Each row is a point. To make a cloud, some directions were put in groups of two or more. Within a group, all points are equally far from the middle, so they leave a hole (a ring in 2 directions, a hollow ball in 3). The other directions are filled evenly. Then the cloud was stretched, turned, moved and blurred a little. Count the holes, and give their numbers of directions, smallest first.

Cloud (22 x 3):
[[ 14 -24 -24]
 [-30  21  59]
 [ 31  10  -1]
 [  6   0  45]
 [ 28   8  19]
 [-45 -26  16]
 [ 11  64  -6]
 [ 42  11 -10]
 [-13  22  -7]
 [-11  52 -11]
 [ 34 -15 -18]
 [-27   6  36]
 [ 15  38  18]
 [-43 -20  -4]
 [-33  62  19]
 [-30  -2  65]
 [-34   3  62]
 [ 43  51   2]
 [-35  -7 -18]
 [ -6  -8 -10]
 [ -1  45  -9]
 [ 35 -15 -19]]
Holes: 0

Cloud (32 x 4):
[[-14 -66  29 -27]
 [ 20  15  56 -25]
 [-68  -1  27  12]
 [ -2 -15  -2 -14]
 [-29 -18 -25 -29]
 [-41 -22 -41  -4]
 [-25  55   7  18]
 [ 13  26  62  11]
 [  2 -48  -7 -29]
 [-26  13  -3  12]
 [-23 -30 -42 -13]
 [-31 -41 -46 -47]
 [  9  -6 -19 -20]
 [ -5   2  -2 -33]
 [  1 -26 -22 -39]
 [ 43  14  62 -19]
 [-23 -51  11  27]
 [ -5   3   7   0]
 [-42 -17 -22  36]
 [-51   1  14   4]
 [-21 -18  21 -15]
 [ 15  25  62 -23]
 [ -7  39  29 -39]
 [-35 -27  -5 -44]
 [ 30  -4  21 -14]
 [ 36   2  62 -26]
 [-26  44  -2   6]
 [  3  50  -9  13]
 [  2 -50  22   6]
 [-15 -59  19 -30]
 [ 31  19  32  31]
 [-34  47 -10  12]]
Holes: 0

Cloud (49 x 6):
[[-48  44 -16  -9  13  24]
 [ 16  22 -21  29  29  -8]
 [-16 -59  -4  33   2  -9]
 [-31 -33   4 -23 -52  13]
 [-44   2  25 -36 -28  -1]
 [ 27 -21 -34  12   5  15]
 [ 23 -32 -29 -18 -50 -26]
 [  5 -22   0 -11 -70  -9]
 [ -6 -37  25 -57 -11 -27]
 [ 17 -45   0  -9 -46 -32]
 [ -8 -15 -33  52  33  -6]
 [ -5 -49  14 -57 -27   1]
 [  9  12 -23 -35 -32 -48]
 [-42 -42   5 -17  34 -14]
 [-10  34 -44  -7 -27  48]
 [-18 -11   8  59  35 -11]
 [-11 -32  22  39   7  31]
 [ -8  55 -12 -36  -5  11]
 [ 10 -33  32  34  -2  14]
 [  1  36  -6 -45 -34  46]
 [-12 -62   0  12 -29 -19]
 [-30  27 -35  45 -18  19]
 [ 10 -30   4  -9 -54 -39]
 [-25   6  51   9  37   4]
 [-19 -17 -36 -11  41 -45]
 [-45  31  27   9  27  15]
 [ -4 -17  56 -13  31  -5]
 [ 12  31 -27   5 -27  47]
 [-34  21 -46  32 -29  17]
 [ -2 -22   0 -73 -34  -9]
 [  4 -41   1 -65 -28   2]
 [-31  22 -22  51 -10  27]
 [  7  15  41  33 -21  11]
 [ -5  28  25 -56 -37   3]
 [ 10  33   0 -31 -38 -30]
 [ 18 -41 -44 -20 -14   5]
 [ -1  29 -19  26  43 -10]
 [-19  47 -21  38  20  -6]
 [-47   1 -25  14 -37  26]
 [-49   5 -46 -18 -23  20]
 [-17 -30  -8  54  33 -19]
 [-36 -41 -58   1 -14  -1]
 [ 11  30 -29  39  15   7]
 [-48  28 -24   2  -7  46]
 [-12 -26  17  54  18   5]
 [-18  16  37 -35 -33 -21]
 [-14  34 -38  47  -3  20]
 [-51 -36 -15 -24 -20   2]
 [-17  54 -22  22  16  -8]]
Holes: 3 (2, 2, 2)

Cloud (92 x 9):
[[ 24 -23  16  43  38  -1  -6   3 -61]
 [-50 -14  -2  29   1  18 -30   9  -6]
 [  7 -37  32  37  44 -32  15 -24 -29]
 [-26  38  18  41 -67   9  25 -48 -10]
 [ 11  -3  33  49  20  31  -8  14   1]
 [-12 -23  24 -27   8 -13 -29   1  19]
 [-12  62  -7  55 -36   6  28  -7  -8]
 [ -9 -19  18 -37  14   3 -24  55  10]
 [-15 -10  -2 -15 -47 -46  -8  -6   8]
 [-20  17  48 -25 -32 -59  30 -14   8]
 [ 38  -4  16  50  14   0 -25 -50  32]
 [-33 -61  39  35 -19 -29   2 -23   1]
 [ 32  -2  36  18 -16 -36  46   1 -17]
 [-28  37   4 -41  17 -18  40 -34 -46]
 [-14 -14   6  53  35  11   0   8   9]
 [  3  40 -12  47 -70  39  -2 -23   7]
 [-69   7  17  22 -27  21 -14  -3  28]
 [-31  16  35   1 -14 -66  18  -6 -46]
 [  4  -5  24  66 -32 -29  28  -1  21]
 [-63   7   2  18  21   0   4 -29  15]
 [-18   9  60  15 -28   7 -23   0 -25]
 [-36 -11 -29  17  -6  36 -19  -8  32]
 [-28  14  67 -15 -37 -24  14  -1  37]
 [-32 -25  -8  38  29 -17  -6 -15 -55]
 [-41  56  -2  75 -15  -3 -33 -28 -16]
 [-21 -15  34 -38 -19 -14  -9 -23  39]
 [-33  64  -3  -4   7   4  13 -16 -11]
 [ -5   2   7 -36 -46 -13 -16  -3   1]
 [-10   6  22 -16 -50  14  -6 -63 -56]
 [-26   2 -27  39  -3 -20  36  27 -15]
 [  3  31 -42 -35  17 -15 -23  14   5]
 [ 23   4  67   8   0  21   1   9 -14]
 [-40 -50  47  14 -10 -26  16  -7  26]
 [ 15  17 -21   7 -30  13  50   2  61]
 [-11  54 -12  26 -70  12   6 -30   0]
 [-74  22  15  43  -6 -51  19 -37  -2]
 [-25   7  21 -16  29 -34 -11 -16  65]
 [-28 -21  23   5  18  36  39  12  23]
 [  1   3  75   4 -31   3  27  -5 -72]
 [-32 -50  36  37  18 -21 -16 -26  22]
 [-57   2  16  29 -53 -35   6 -13 -49]
 [-37   0 -17  15 -54 -54   6 -74   7]
 [-15  -1   2  90  14 -12  20 -47 -19]
 [ 28 -21  39  39 -12  10 -11 -19  39]
 [-16  36  26  63 -32 -54 -16 -34 -11]
 [ 49  52 -33  17 -18  -1   3 -14 -20]
 [ 21 -18  -8  37 -33 -35  19 -19  41]
 [-25  50   5  -8 -30 -29  39 -56  -8]
 [ -9  -3  58  44 -32   2  51 -18 -20]
 [ 28  30  26  18   6 -10 -19 -60   4]
 [ -8 -36  -7  -5 -39 -24 -21 -12  21]
 [-23  38  11   6   2  -5   4 -74 -42]
 [-31  -6  62 -34 -33 -37  21 -23  44]
 [-10  32  45   5 -40   6 -23  22  55]
 [  0  61  -9   1   0  12 -14 -36   2]
 [ 31   8  16  10 -22 -25  49 -14  48]
 [  9   3   6  29  12  57  11  -3 -14]
 [ 31   9  28  47   5 -40  12 -21 -49]
 [ 28  45  30 -32  20  11 -15  -2  19]
 [-34  48 -17 -13  -7 -17  21 -24 -35]
 [-32  -7 -32  27 -19 -25  20  34 -46]
 [  6 -21  18  40 -28  -7  45  -4 -83]
 [ -8  24  23 -21  19 -46  -9 -11  -5]
 [-24 -22  59 -21   3 -23 -17 -22  -9]
 [  1  39 -30   5 -40 -45 -34   5  -4]
 [ 24  37  -3   2  -5 -29 -34 -37 -40]
 [  6  40  58   7  32  17   8  20 -12]
 [-44  52 -30   2   1 -12   3 -25  41]
 [ 24  13  39  11 -55 -14   5 -36   3]
 [ 30  47 -19  40 -12  10 -37 -58 -16]
 [ -7  41   6 -36 -49 -16  18 -10  22]
 [ 37  51 -15   6  -8  -6 -13 -38 -38]
 [ 39  13 -67  46 -13  -9 -10 -18  -7]
 [-51  10   2  23 -46 -36   0  19 -35]
 [ -2  72   0  -9  -9  -3  38 -29   5]
 [ -9 -11  14  52  25 -37  42  -9 -22]
 [ 43 -26   6  -5  17  21 -12  11  25]
 [ 24  28  25  16 -13  14 -55 -20  13]
 [  1  40 -31 -13   0  -9 -33 -24 -25]
 [  3 -27   9 -34  23  33  41 -20   9]
 [ 31 -23  30   6  27   6  11 -38  48]
 [-12  13  20   1  -4  -6 -55 -11  34]
 [-41 -27  32   0  35   0  10  14   1]
 [  9  49   6   8 -26 -10  48 -50 -44]
 [ 23 -22  44  47  33 -17   3 -37  -5]
 [-54  12 -14  -9 -35   4  24  42  -5]
 [ 12 -14 -51  11 -16 -53 -15  -9 -17]
 [ -6  15  46  30 -47  -8  29 -13 -83]
 [-60  -5   0   2 -22 -33  59 -15 -12]
 [  7  43  14  37   2  -5  43  31 -21]
 [ -8  24  16 -19 -60 -19  12 -44  -1]
 [  8  32   7 -28 -11  31 -29 -27 -15]]
Holes: 3 (2, 2, 2)

Cloud (100 x 9):
[[ 21 -40 -29 -14  12 -38  -8 -15 -32]
 [-11  10  29  29  20  27  -9 -59 -51]
 [-58  -9 -12  41  -9   2  -5 -12  20]
 [-40   1 -24   7 -24  -6   9 -65 -36]
 [ -7   1  33 -11  44 -16 -14   2 -17]
 [-48  -3  19  60 -79   0  42  20 -35]
 [-27 -32  19  -9  -3  32  17  42 -39]
 [-49  33  49  38  11  17 -35  33 -41]
 [-10 -25  32 -12 -43 -29   4   5 -33]
 [ -7  19   3  26   5 -26  21  32  52]
 [ 31 -54  10 -13   4   5 -17  -8  -3]
 [-39  15   7 -19   7  48  -2  -5 -24]
 [-22 -36  -4  22 -40 -21  27  10 -21]
 [-27  -8 -12   9  27  10 -35  26 -17]
 [-13  -7  19  -8 -12 -16  16 -12  44]
 [ 11 -54  22 -31 -10 -29 -12  17 -13]
 [ 10  23 -31   1 -38 -21  15  55  41]
 [-39 -68   0  13 -15  -2  32 -15 -19]
 [-18 -41  52 -24 -41 -24 -37  18 -14]
 [-34 -52 -26 -12  -4 -42  30   2  23]
 [ 11  31  31  27 -10  21  20  14  64]
 [-10   0 -16 -15 -16  -1  80 -17  -4]
 [ 40  13 -17 -31  27  12 -19 -28  49]
 [-29 -25 -25  16  22  10 -12 -43  49]
 [-29  -3 -29  35  15   9  27  -9  67]
 [-31 -14 -37  -6  11 -43  -5  28  40]
 [ -5  64   8  39  -8 -30  24  17  36]
 [-17 -14  -1 -10  33  -7 -33  14 -25]
 [-37 -52 -29 -26  11  15  -5   1 -27]
 [ 11 -53 -50 -38  20  17  25 -45   3]
 [-55   2 -46  11 -18 -14 -13  -4 -39]
 [ 26 -52  -4 -34 -27 -22  18  44  35]
 [-56 -40 -18  11  -3  23   7  23  26]
 [-43 -26   3  30  29  43  -4 -26 -10]
 [ -8 -57 -37   6 -27  17 -26  -1 -39]
 [-39  28  39  62 -40  42  19 -12 -19]
 [  1 -20 -37 -32 -26 -26  14 -21  11]
 [ 41 -68  -7  -3 -38 -52   5  21  12]
 [ 41  10  14  40 -13  13  36   8  -1]
 [  4   5   1  -8 -24  34  12  45  18]
 [  2  13 -29  23 -41   0  16  45 -25]
 [-25 -40 -37  -9  -9 -23  28  20   3]
 [-52  29  19  54  -6  11  30  11  13]
 [ -8 -67  12 -22 -35  11 -40  -2 -15]
 [ 33  -1   6 -32 -33 -32 -45  -1 -46]
 [ 21   2  -3 -16 -36 -43  28 -23  18]
 [-40 -64  18 -28 -27  10   2  -1  26]
 [  7 -13  41   5 -14   8 -23 -13   5]
 [ 20   5  10 -15   2 -46  -3 -19 -10]
 [-19 -73 -15 -11 -43  60  30  22   5]
 [ 16  19 -15 -24 -25  16  74 -35  -2]
 [-32 -31 -10  77 -33  10  56 -19   0]
 [-50   6  -5  40 -42 -26  51  17  -4]
 [ -6 -45 -11  17  19 -11  12  32  59]
 [ -8  14 -25  15 -70   3  54  17   2]
 [ 47 -10 -24 -20  54 -18   8   8   8]
 [-26 -59 -50 -36  24  39  13 -33  18]
 [-40 -23  42 -10 -37  21 -17  -4 -46]
 [-22  15 -19  -1   4 -53  27  -3  24]
 [ 40 -48  42 -13   8  17 -42  -5 -17]
 [ -9  28 -32   1  -2  11  45  11  21]
 [-66  31  -9  33 -56  23  57  10  31]
 [ -4 -55  14 -20  -2  18  -4   5 -33]
 [-75 -10   6  -7 -35  28  37 -16  -4]
 [ 16 -58 -46 -49  43  13  -5 -15 -40]
 [-23 -12 -25   2   1  31  61 -44   0]
 [-13  35  63  28   5 -24  -5  -7   2]
 [ 27   0  -6 -56  40   9 -43  -9  44]
 [-21   3 -64  12 -26  29  34 -35  -1]
 [-20 -12 -11  54 -45  29  40 -20 -30]
 [-13 -33  24  14 -10  47  -8   0  32]
 [-15 -21 -70  21 -32  21  44  17  26]
 [-45  11  -2  51 -19 -34  33  11   9]
 [ 52 -10   5 -14  -2   2  32  32  33]
 [-22  14 -40  50  -6 -29  35  -4  39]
 [-12  -9 -58 -19  13  66  33 -20  18]
 [-14  14 -26  12 -40 -46  50  13 -45]
 [-14  22  -9 -38   3  36 -21  34  10]
 [ 13   5 -52  19 -64  -5  36   6  -5]
 [  1 -33  -2  22   7  24  53  72   7]
 [-90 -17   9  22 -38  42   0  13  -2]
 [ -9  44  53  -1   5  19  18  -5   7]
 [-31   3 -22 -12   0 -43  17  23  46]
 [-24 -49 -10  -4   9   9  28  12  33]
 [-70  25  29   4 -30  71   5  -3  29]
 [-23 -27 -24  20 -56 -18  -7  27  14]
 [-42 -79 -10   5  18  31   3  27  -7]
 [ 10   4  14 -10  13  -4   1  42  34]
 [ 12  20 -23   4  -6  55  -8 -10 -15]
 [-36  19 -32 -15 -21  14 -12  -8 -23]
 [ 34  29 -21 -13  -1 -47  -8  42  15]
 [  2  44 -20  -1 -35 -30  -5  -3  49]
 [  1  14 -27 -23  56  36 -19  10   1]
 [ 44  24 -23   3 -34 -39  14   0  37]
 [ 15 -31 -71   7 -32   6  27  32  26]
 [-12 -17  21 -16 -36 -27  10  49  40]
 [-23  62  51  41   0   7  16  17  14]
 [-55  32  35  12  -6  22 -21 -40 -14]
 [-17 -47 -28 -54 -11 -38  25   5 -15]
 [ 20   2   4  16  -3  29  30  54  60]]
Holes: 0
